Rows are points. A path goes straight from each point to the next, and from the last back to the first. The post is the endless flat space through its rows: a point in 2 columns, a line in 3, a plane in 4, and so on, so that a path can go around it. How many times does the path go around the post? Going back the other way cancels.

Post, one row:
[[-14  -5]]
Path:
[[-49  56]
 [-39  -8]
 [-42 -59]
 [ 21 -53]
 [ 48  10]
 [ 17  42]
 [-32   9]
 [-76   0]
 [-29 -33]
 [ 18 -27]
 [ 39   6]
 [ 27 -33]
 [ -6 -41]
 [-75 -50]
 [-37  15]]
Times around: 1

Post, 7 rows:
[[ 23 -31 -59  83 -16  16 -11 -11]
 [-48   6  94  26  13 -88  35  23]
 [ -9  33 -33 -19  16  66  19 -21]
 [-11 -15 -31 -51  85 -12 -20  46]
 [-32  38 -67 -56 -16  16  46  51]
 [ 23  31 -38  21 -72  45 -15 -17]
 [-18  52  10 -36  -1  31  45  73]]
Path:
[[  7  57 -34  17  17 -43  20  30]
 [ 22  26  -5  -4   9  23  53 -70]
 [ 10 -16  76 -40  13  38  27  23]
 [ 19 -31 -59  31 -17 -19   8 -67]
 [ 42 -11 -53  44  32   1 -19  19]
 [-45  31 -71 -22  38 -60   9  36]
 [-18  45   4  37 -33   7 -13  -8]
 [-19 -37 -37  10  23  13 -63 -18]
 [ -9 -20  -7 -16 -16  50  10  13]
 [ 64   2 -20 -98  40  51 -26  69]
 [  9   8 -44 -27  28 -27  56   6]
 [ 16 -23  -8  22 -11  16  22  13]
 [-72 -62 -35  31  44  10  51  -8]
 [-57  49 -34 -32 -45  40 -28  -2]
 [-41  -9 -75  39  34 -37 -18  -3]]
Times around: 0

Post, 11 rows:
[[ -1  24  18  -9 -13  22  -8  12 -38 -25 -12 -34]
 [-35 -12 -34 -48 -43 -60 -20  26 -17  -7 -13  74]
 [-43  41 -47  42 -16 -18 -26 -41  49  55 -49 -42]
 [ -4 -12  32  21  16  -3  -7  15 -11   0 -11  58]
 [ 58 -72 -24  59  29 -12 -36 -43 -40 -28   8  11]
 [ 44   0  11 -15  48  30  47  31 -71   9  18  -4]
 [ -9  35 -31  -8 -18 -47 -31 -50 -25  -3 -45  63]
 [ 55  18  72 -22  -1 -12  -4  57 -81  14  45 -19]
 [-52  57   8   0 -23 -75  18 -19  27  -2 -42 -22]
 [ 61 -16  -4  28 -22  29  31   2 -44 -33  30  32]
 [ -8  20 -22  -2  21 -27 -27 -61  73 -10 -36   2]]
Path, 18 rows:
[[  42   19   21  -46  -23  -32    1   32  -35   17  -22   12]
 [  11  -44   27    0  -36   -2  -48   51 -102   53   20    6]
 [  -1    2  -34   37   21  -59  -26 -111   -8  -13   -9 -121]
 [ -27   31    7   40    4  -49  -16    9   24  -10   25    8]
 [ -45   79  -39  -51   16  -33   33   34   78   10  -57   31]
 [  33  -55   35    6   23   -5  -40   27   23    8    3   63]
 [   4    3  -27  -30  -41   23  -53   14  -14   19  -25    1]
 [ -30    6  -34   -3  -45  -11   35  -64    2    7  -37  -23]
 [   4  -28    9  -67   54  -10  -48   12  -43    4    3   72]
 [ -34   48  -28    2    1   17   45   -3  -29  -42   -1   35]
 [  15  -70   66  -25   34  -56  -32   86  -10  -33   34   38]
 [  90   62   35   47   -3   -5    7  -63  -18   -8  -38    9]
 [ -20  -10    4   -1  -17  -35  -24   32  -43  -14  -77   39]
 [  21  -14    2   -5  -14    5  -13   -7   -6   -4    4   36]
 [  -1  -15   17   61  -49  -33  -38  -58  -11  -15    5  -10]
 [ -15  -57  -19   28   48  -10  -43   34  -66   18   34   60]
 [  -8   31  -19   11  -52   -5   -3   34  -26   30   16    2]
 [  28   26   -8   67   60   -5  -67  -10    9   14  -38  -38]]
Times around: 3
